Each row of a before or after table is a point. The points were changed in one or more steps. Then noise was added and the rows were shuffled. The steps act on how far a point lies along the listed directions, d1 being the first. Name the steps. A step turns or swaps two directions, mirrors them in a line or flattens them onto one, adds a multiple of one to another, or multiplies one. Angles are multiples of 10 degrees, from the lower direction toward the higher: turns from -170 to 170, lines from 10 to 170 but not 90. Use the fewest steps. Two steps may share a direction if one is a turn and the other turns, adds or multiplies; they go together, in the order done. Otherwise the lowest direction goes first.
In the rows, zero is written as 128.

Directions:
(1): [176 146]
(2): [110 176]
Before (8 x 2):
[[119 173]
 [134 120]
 [145 121]
 [119 173]
 [103 161]
 [ 93 133]
 [153  95]
 [141 104]]
After (8 x 2):
[[ 68 122]
 [ 49 140]
 [147 123]
 [164 126]
 [210 119]
 [ 57 148]
 [176 119]
 [ 56 149]]
Steps: add -1.5 times d2 to d1

Directions:
(1): [158  73 144  94]
(2): [ 93 103 178 160]
(3): [183 134 140 174]
(4): [140 169 177  95]
Before (13 x 4):
[[174 104 134 125]
 [165 161 110 120]
 [ 73 180  88 127]
 [156 159 112 106]
 [100 134  98 140]
 [130 172  95  85]
 [ 88 152 101 107]
 [166 153 168 131]
 [155  61 166 110]
 [155 205 107 105]
 [132 113 152 153]
 [160 193  76 105]
 [147 203  89  99]]
After (13 x 4):
[[187 100 120 163]
 [207 126 172 149]
 [162 147 123 111]
 [ 59 153 112  70]
 [ 48 193 117  74]
 [162 183 110 103]
 [151 184 120  81]
 [149  49 127 145]
 [113 153 113  63]
 [149 118 147 167]
 [ 85 154 108 125]
 [180 151 129 133]
 [166 178 139  93]]
Steps: turn d1 and d4 by -40 degrees; multiply d2 by 0.7; multiply d3 by 2

Directions:
(1): [134 148 114 169  77 167 193 121]
(2): [104 180 166 143  74 117  80 144]
(3): [150 159  61 149 140 161  77 108]
(4): [132 187 168  96 172 170 145 105]
(5): [145 181  97 126 148  73 158 176]
(6): [139 142 114  91  95  82 137  54]
Before (12 x 8):
[[153 111 138 112 178  52 123 138]
 [121 164  73 151  72  81 131 152]
 [127 159 106 149 129  92 199 135]
 [146  58  73 151 121 128 104 108]
 [112 159 142 127  91  84  76 137]
 [137 211 104 136  91  60  91 149]
 [153  74  99 169 111 110 163 129]
 [106  90 138 156 165 164 155 198]
 [135 148 134 131  67 132 148 107]
 [145 113 101 132 143 132 168  80]
 [117  95 112 185 194 198  93 241]
 [ 84  87 112 113 186 159 103 150]]
After (12 x 8):
[[ 99 154 160 129  91 123 112  64]
 [131  90 128  85 172  86 116 114]
 [163 106 136 131 139 139 188  64]
 [ 92 112 173 157 129 210 127 145]
 [ 94  93 157  85  91  72 106  99]
 [ 91 100  96 153 139 184 168 155]
 [ 95  30 159 187 123 231 107 174]
 [127 170 119 161  88 111 148 123]
 [127 103 141 159  89  96 185 174]
 [125 136 190 152  84 111 160 139]
 [133 161 143 100 119  89  95 140]
 [131  69 125  77 128  67  86  65]]
Steps: turn d1 and d2 by 100 degrees; turn d3 and d4 by -80 degrees; mirror d5 and d6 in the line at 70 degrees

Directions:
(1): [122 167 157 140 147 180 162  65 103 158 187 111]
(2): [148 125 160 143 132 137 185  93 123  92  41  99]
Before (8 x 12):
[[143 116 140 142 146 135 168 123 129 112  76 114]
 [141 134 138 118 119 124 126 147 140 120 132 124]
 [122 169 133 132 136 151 136  89 104 156 195 111]
 [143 111 162 142 133 146 185  93 128  85  56  86]
 [125 146 177 149 152 162 159  82 124 125 117 114]
 [120 131  93 111 127 118  87 161 139 144 162 150]
 [129 177 154 138 149 166 178  71  93 142 149 104]
 [117 136 136 128 128 149 139 119 113 142 140 112]]
After (8 x 12):
[[130 158 196 155 162 180 185  53 115 126 114 106]
 [148 117 146 146 149 136 184 111 130 101  45 105]
 [114 141 143 130 131 152 143 111 108 146 150 114]
 [139 132 135 115 116 124 119 153 141 118 131 127]
 [115 186 141 133 143 173 139  69  92 173 232 110]
 [132 195 172 144 156 192 205  31  83 151 163  86]
 [114 130  80 107 121 108  63 184 142 148 183 162]
 [155 112 179 153 136 154 218  72 126  63   8  69]]
Steps: multiply d1 by 1.6; multiply d2 by 1.6

Directions:
(1): [154  95 134 144 146 122  80 202 118 161  90 209 106 141  94 116 100 173]
(2): [118 201  92 119 194 176  81 137  87 120 104 112 177 133 108 125 176 152]
(3): [173 201 164 115  83 154 116  87 176 106 129 156  76 162  99 142 149 170]
(4): [145 174 120 118 121 121 149 231 183 124 159 125 147 173 158 105 144  82]
(5): [119 115 133 116 193 161 193 154 153 106  95 124  58  90  80 153 157  97]
(6): [157 139 133 183 177  89 140 113 122 149 165 163  99  98 201 120 198 154]
Before (10 x 18):
[[104 155  90  75 186 154 125 212 141  96  98 107 143 114  83 111 137  96]
 [ 87 171 101 139 184 196  79 204  90 102  45 122 189 147  63 117 133 147]
 [174 202 139 190 161 138  62  78 118 142 157 174  87 128 172 137 189 222]
 [144 180 136 173 150 137 127 156 157 127 139 129 159 133 152 111 172 126]
 [126 115 108 142 122 133 125 115 115 149 165  92 179 142 134 126 115 143]
 [122  66 133 115 107 123 177  47 136 102 129  71  99  85 135 185 121 102]
 [118  35 120 142 133 121 127 159 115 136 107 149 111 107  81 134  97 126]
 [136  91 148 124  24 125 214  58 188 113 182  91  79  96 143 152 111  70]
 [ 97 142 121  43  85 172 153 146 157  67 125  35 143 155  70 126  68  27]
 [147 127 143 130 133 140 110 174 122 144 130 183  96 140  90 124 112 140]]
After (10 x 18):
[[110 141 136 144 115 169 103  78 116 119 100 106 172 120  85 128 119 143]
 [148 170 115 136 127  97  56  97 101 135 153 151 166 127 165  97 150 189]
 [ 91 200 107  81 146 221 127 116 143  70 118  35 138 145  75 162 131  99]
 [162  75 121 115  97 105 122 242 169 139 125 154 119 160 135 134  88 105]
 [134 227 126 196 179 153  97 106 107 105 123 130 160 130 170 115 218 185]
 [125 155 133 139 133 126 143  82 108 121 180 112 131 118 162 125 156 109]
 [189  84 144 177 158  74  41 159  83 178 129 232  94 127 163  89 119 192]
 [144  24 129 143  55 110 127 200 148 171 130 184 111 116 111 117  51 109]
 [139  99 121 138 157 154 148 137 137 140 127 125 111 122  82 142 124 151]
 [145 106 120 159 112  88 161 137 162 127 191 119 129 127 178 117 164 102]]
Steps: turn d1 and d6 by 150 degrees; flatten d2 and d3 onto the line at 20 degrees; turn d4 and d5 by -150 degrees

Directions:
(1): [117  86 117 141 114 162 150 101 111  82 160 182 149 141 155 184 126 145
 154  75  74 141 147 155  74 156 167 193  50 187 141 122]
(2): [ 42 163 123 199 105 104 160 172 134  60 134  68 150  73 194 136 108 148
 139 146 129 121  68 151 115 108  92 157 144 131 130 139]
(3): [137  75  79 126  63  58  85 177  93 110  74 154 120 111 110 197  92 155
 138 121 134  89 128 112 168 151 104  93  75  87 153 150]
(4): [113 151 129  81 128 141 155 188 179 116 125 162 112 156 129 100  33 177
  73  83 156 185 132 145 198 106 158 169 120 133 139 150]
(5): [116 116  78 124 156 144 194 128 107  98 141 153 159 116  52 117 190 111
  89  85 197 111  61  85 126 170 116 172 130  95 137 164]
(6): [ 83 133 153 182  44 196  78 112 150  99 164 145 126 180 112 119  98 124
  72 129 124  93 112  48 130 162 143  94 140 122 115  84]
Before (12 x 32):
[[116 149 117 122 153  84 154 178 117 125  92  89 127  84 134 109 142 119
  113 140 181 134  91 150 172 111  92 130 137  97 129 168]
 [151 121 105 136 129 102 160 149 109 126 115 127 148 103 134 147 138 127
  169 130 115 142 137 162 108 137 131 143 100 134 147 147]
 [154 131 106 118 161  94 131 132 120 147 110  99 139 107  86 100 160 112
  124 133 174 122 121 123 150 114 108 110 148  86 134 152]
 [ 94 118 124 167 133 121 128 132 117  94 142 117 152  95 131 134 152 113
  122 126 150 103  79 103 118 150 126 133 142 118 121 137]
 [130  98  92 120  94 125 119 137 111 100 124 161 141 129  78 157 138 137
  103  94 142 115 112  96 135 153 131 139  89 112 141 139]
 [114 163 162 174 139 140 127 111 136 130 152  95 131 127 164 106 136 119
  133 165 107 132 133 143 114 119 113 106 160 136 115  90]
 [102 132 116 129  92 119 130 166 138 113 121 123 131 121 149 144  72 170
  124 105 134 136 129 149 167 117 121 131 123 124 137 149]
 [137  90  97  96  98 130 139 147 111 113 103 160 132 147 107 163 107 125
  111  86 137 144 134 118 148 145 143 146 103 126 139 151]
 [136 147 143 110 163 140 137 119 145 147 135 130 119 131 101 117 123 106
  116 137 156 143 118 145 130 120 123 145 147 131 127 128]
 [158 113 129 121 131 100 101 120 120 154 101  99 119 128 146 141 125 130
  136 158 117 122 154 152 131 107 113  94 130 124 114 118]
 [109 139 129 112 124  89 157 153 135 122 115 124 125 112 179 146  88 156
  137 111 119 159 153 196 129  90 144 157  99 155 124 129]
 [107 146 138 127 131 154 133 114 137 103 154 152 146 143 155 124 114 127
  114 110 123 138 128 125 110 114 150 162 112 149 120 127]]
After (12 x 32):
[[132 136 139 132 140  93 110 133 128 142 110 104 116 102 139 152 113 115
  156 165 129 126 127 168 123 108 101 122 134 130 131 127]
 [143 118 170 130 137 163  81  92 140 152 154 143 123 153 126 111 133 104
  116 133 117 124 147  99 122 142 167  99 147 142 108 100]
 [155 104 123 143  91 113  81 125 108 140 115 155 118 151 101 150 121 127
  117 142 124  99 150  97 155 159 114  68 113  96 133 101]
 [105 130 134 138  88 138  97 127 130  97 138 158 138 148 159 149  88 137
  116 117 112 120 137 113 122 121 145 136  96 139 125 120]
 [158 106  90  99 165  93 157 137 109 139  98 116 136 111 104 135 154 130
  116 124 166 127 115 147 143 122 105 135 125 104 125 156]
 [148 104  82  92 176  48 192 134  82 135  93 125 145  71 134 170 179 126
  173 105 145 135 136 202 102 112 116 168  86 131 134 162]
 [ 92 164 156 143 119 196 138 111 165 100 179 126 140 152 130  92 121 132
   85 109 120 157 116 114 110 118 158 164 141 159 115 105]
 [118 124 114 155 127 142 144  98 102 126 146 106 155 108 116 138 183 114
  147 123 137  99 108 121 100 145 106 124 146 121 123 136]
 [170 147 131 116 199  80 133 112 121 173 109  63 135  88 132  93 178 103
  170 163 140 140 148 173 121  81 105 109 162 113 125 144]
 [ 92 144 132 135 130 165 180 133 137  95 143 110 147 131 156 121 123 115
  115 104 127 165 109 142 111 118 142 180 148 158 122 138]
 [187 127 100  77 196  93 203 153 117 154 107 137 143  99 126 125 145 131
  175 110 129 186 155 204 121 116 144 177 100 145 152 172]
 [190 134 138 106 225  70 142  95  77 197  90  59 127  65 141 112 249  64
  193 185 137 124 141 187  99 101  85 101 151 119 113 148]]
Steps: turn d2 and d4 by -130 degrees; add 1 times d1 to d4; turn d3 and d5 by 130 degrees; multiply d6 by 2.5

Directions:
(1): [148  99 107 109 131 162 146 139  80 145  95 199 161 148 179 104 123 163
 157  96 174 102 152 171 120 102 128  37  93 108  81  20 126 122 121 155
 166  71 135 122 144  99 125 111 138  98 140 182 106 118 244 163  92 157
 111 101 127 144  76 145 167  97 123 109]
(2): [ 85 108  55 151  23 130 168 152 114 122 128 159 122 152 175 133 102  83
 162 145  66  84 126 129 158 130  76 128 142 124 134 124 141 187 107  87
 151 190 113 133 104 166 170 141  81  76 197  94 152 123 117 190 154 148
  94  58 123 117 104 191  77 121 103 166]
(3): [155 169 103 139  87 105 130 155 110 122 147 113 131 111 134 161 147 164
 131  77  96 111 161 149 194 207  88  86 162 136  66 165 151  70 141  76
 155 142  99 131 121 108 159 115 174 168 132 142  93 112 172 164 172 110
 114 144 161  63 170  48 118  81 238 144]
Before (13 x 64):
[[146 136 113 125 103 138 127 131 123 141 117 150 145 132 137 134 143 152
  137  89 138 119 145 152 148 156  93  95 135 122  95 106 137  99 122 128
  141 109 141 121 130 111 144 117 149 145 129 158 136 110 204 152 129 121
  127 123 143 102 135  95 118  99 169 128]
 [117 151  74 139  60 131 154 170 105 116 136 105 114 133 162 160 129 126
  143  93  90  96 133 127 186 175  88  94 163 125 102 136 141 104 120  77
  159 176 118 142 118 154 163 120 148 136 161 129 117 120 171 174 163 129
  105 105 137  83 145 110 105  84 199 162]
 [165 125 102 120 132 121 133 138  92 139  97 169 163 127 173 107 137 167
  146  99 143 111 157 169 147 133 139  57 143 116  78  70 134 110 123 131
  153  84 133 118 151 106 149 106 157 121 143 186  95 126 231 167 124 133
  116 118 116 109 127 107 160  99 168 103]
 [165 167 168 130 148 113  98 128 154 140 157  86 122 113  89 151 135 134
   96 109 126 153 138 115 152 169 133 146 149 149 110 160 142  93 149 121
  118 115 118 129 129 118 131 133 158 190  92 126 116 135  81 103 148 107
  133 168 138 112 185  70 113 148 177 126]
 [169 153 105 143  98 113 126 162 112 113 138 122 133  98 119 160 134 156
  135  75  94 117 151 155 198 191 100  83 157 129  76 149 154  81 145  79
  161 121  83 147 146 117 164 122 179 154 119 140  87 114 181 164 166 107
  103 149 158  58 148  38 128  67 249 139]
 [112  94 101 123 100 121 134 132 115 137 138 158 131 130 154 139 109 121
  148 136 120 108 130 132 135 129 112 103 122 116 129 101 134 137 128 110
  164 123 144 108 135 121 139 131 124 104 159 116 120 130 145 190 113 155
  128  94 138 129  94 159 133 107 133 132]
 [120 105 163 118 169 116 123 124 119 134 137 127 110 123 115 129 137 123
   99 139 138 151 136 123 111  99 145 148 128 123 148 125 122 125 122 151
  122 128 134 117 138 134 104 131 125 112 111 121 137 138 122 117 134 128
  143 140 120 139 137 129 113 131 122 130]
 [136 118 115 126  85 130 120 141 115 124 127 142 128 143 136 133 136 132
  147 115 126 122 131 143 140 126 112  99 126 126  93 108 111 127 103 114
  152 127 125 130 126 128 138 122 124 142 166 139 104 121 182 164 133 147
  114  87 138 120 133 137 126 115 145 131]
 [156 138 216 106 234 107  89 102 175 138 132  76 103  86  62 130 133 153
  103 118 170 167 125 109  95 124 184 180 123 137 140 151 125  83 150 175
   85  76 131 113 140 119  90 103 164 174  59 150 120 137 105  39  88 105
  147 179 110 152 161  85 172 135 148  85]
 [119 113  92 127  62 124 147 145  95 134 133 164 129 129 171 139 122 150
  153  80 106  91 147 158 182 157  75  57 135 116  82 100 153 108 102 102
  179 124  99 137 112 116 169 120 136 126 165 161 126 114 193 182 153 157
  116  82 145  98 118 116 109  85 179 141]
 [159 183 170 124 178  97  83 105 171 136 149  84 121 104  67 153 163 156
   85 119 127 168 118 119 132 172 144 177 146 136 109 201 121  80 137 115
  112 136 106 112 130 122  98 119 160 190  97 127 111 146  85  93 150  88
  152 181 157 117 187  61 142 132 200 134]
 [134 110 122 109 134 152 131 143  96 141  98 201 171 138 167 100 130 169
  153 100 180 112 153 164 113  98 147  65  85 112 101  35 122 123 116 167
  160  75 142 121 143 108 120 117 139 109 137 182 110 125 219 145  99 173
  109 101 121 154  84 142 147 108 109 106]
 [ 93 124 122 127 129 112 146 113 158 125 135 113 112 148 141 120 121  93
  111 150 128 134 125 105 105 123 136 153 126 127 145 158 129 139 114 135
   97 142 142 145 142 148 118 154 116  98 144 110 142 126 103  97 109 140
  127 116  94 130 126 150 116 130 109 155]]
After (13 x 64):
[[135  86 181 112 216 150 107 102 153 128 105 133 128 119  88  96 112 105
  114 165 177 165  91 117  66  51 191 166  90 117 187  89 108 162 129 189
  101  73 145 144 168 143  89 142 114 103  82 125 142 147 100  72  77 130
  144 148 101 182  84 160 165 157  60  99]
 [129 113 143 117 148 147 119 104 148 144 107 144 133 139 115 112 132 126
  125 130 163 144 118 127  95 105 133 144 118 121 148 103 119 133 118 163
  111 100 164 121 136 124 116 130 121 129 116 144 163 124 151 108  97 126
  146 125 118 148 118 142 126 142  94 113]
 [ 98 112 120 127 119 132 125 104 161 139 122 152 124 148 120 116 120  92
  125 172 119 135  91 115  94  89 136 188 114 114 158 126 112 193 101 137
  120 161 124 111 122 168 103 138  71  94 160 100 160 154  68 125 118 132
  128  94 122 174 105 202 116 162  71 146]
 [ 78  89  84 141  47 120 160 143 143 130 122 151 101 135 155 129  81  74
  169 150  70  89 117 118 136 113  93 170 137 125 156 119 141 201 106 114
  131 177 110 123 102 189 159 127  70  66 186  95 166 127 100 154 122 149
   81  44  93 146 101 215  88 124  82 151]
 [124 131 115 122 106 130 132 144 115 130 114 167 156 131 150 117 133 149
  146 107 139 115 145 146 135 126 128 106 108 123 114  94 128 125 120 135
  150 115 130 123 128 126 133 128 132 120 142 149 122 126 167 146 133 159
  108 103 126 132 114 129 115 112 126 126]
 [139 135 183 103 219 151 108 116 138 128 116  83 112 126 104 120 136 140
  102 127 190 162 102 106  88  96 185 137 114 120 156 106 103  94 131 175
  108  95 164 134 153 133  84 119 155 155  80 152 125 143 138  67  90 124
  158 170 111 162 132 119 170 139 120 103]
 [108 107 127 128 111 116 141 142 104 131 139 139 110 129 141 141 132 116
  117 133 106 130 146 132 144 120 111 133 138 123 127 130 132 135 120 120
  141 151 123 114 129 142 127 129 120 100 140 115 137 131 133 152 158 133
  121 114 126 116 137 132  91 113 144 148]
 [138 116 143 114 159 109 106 117 129 136 148 128 129 110 120 145 129 147
  122 125 142 135 131 130 127 146 139 113 125 122 124 127 130  97 144 125
  144  95 148 108 147 100 118 124 158 147 118 132 104 134 145 152 109 135
  154 142 145 120 122 109 160 110 166 114]
 [115 145 112 127 119 104 144 124 142 126 141 110 117 138 146 136 134 124
  113 118 121 127 145 121 137 164 119 117 139 129 106 167 141 103 122 114
  120 138 129 150 141 128 128 145 149 119 141 129 118 118 144 116 125 134
  120 130 111  99 148  99 118 103 173 157]
 [147 122 159 119 147 128  99 124 134 125 129 123 125 134 105 125 144 138
  125 126 156 154 121 127 110 110 146 125 115 130 114 118 100 117 109 142
  129 103 139 131 134 120 110 119 129 161 130 142 103 130 158 119 119 139
  137 118 131 138 142 124 148 133 129 111]
 [122 114 142 130 121 140 126 120 148 146 133 136 125 146 123 122 103  85
  122 151 128 137 115 110 112  99 137 161 120 135 154 101 132 177 125 147
  115 126 135 126 124 150 123 149  95 120 133 107 154 141  66 121 118 140
  121 108 108 164 123 179 102 176  70 132]
 [140 106 193  99 203 130 103  96 139 141 129 128 125 113 106 116 135 157
  106 110 184 157 117 128  98  97 161 116 105 121 141 102 124  97 115 180
  124  62 137 132 137 103 102 122 143 154  88 170 137 138 139  77  97 147
  167 149 121 157 119 113 162 138 114  96]
 [138 109 126 121 161 124 123 118 124 138  99 153 151 132 147  92 129 126
  133 149 145 137 125 136 106  91 169 123 134 118 142  87 121 154 118 156
  117  96 150 118 150 131 128 124 122 108 131 153 130 143 157 123 105 135
  136 118  94 148 118 156 150 145  94 100]]
Steps: multiply d1 by 0.4; turn d2 and d3 by 150 degrees
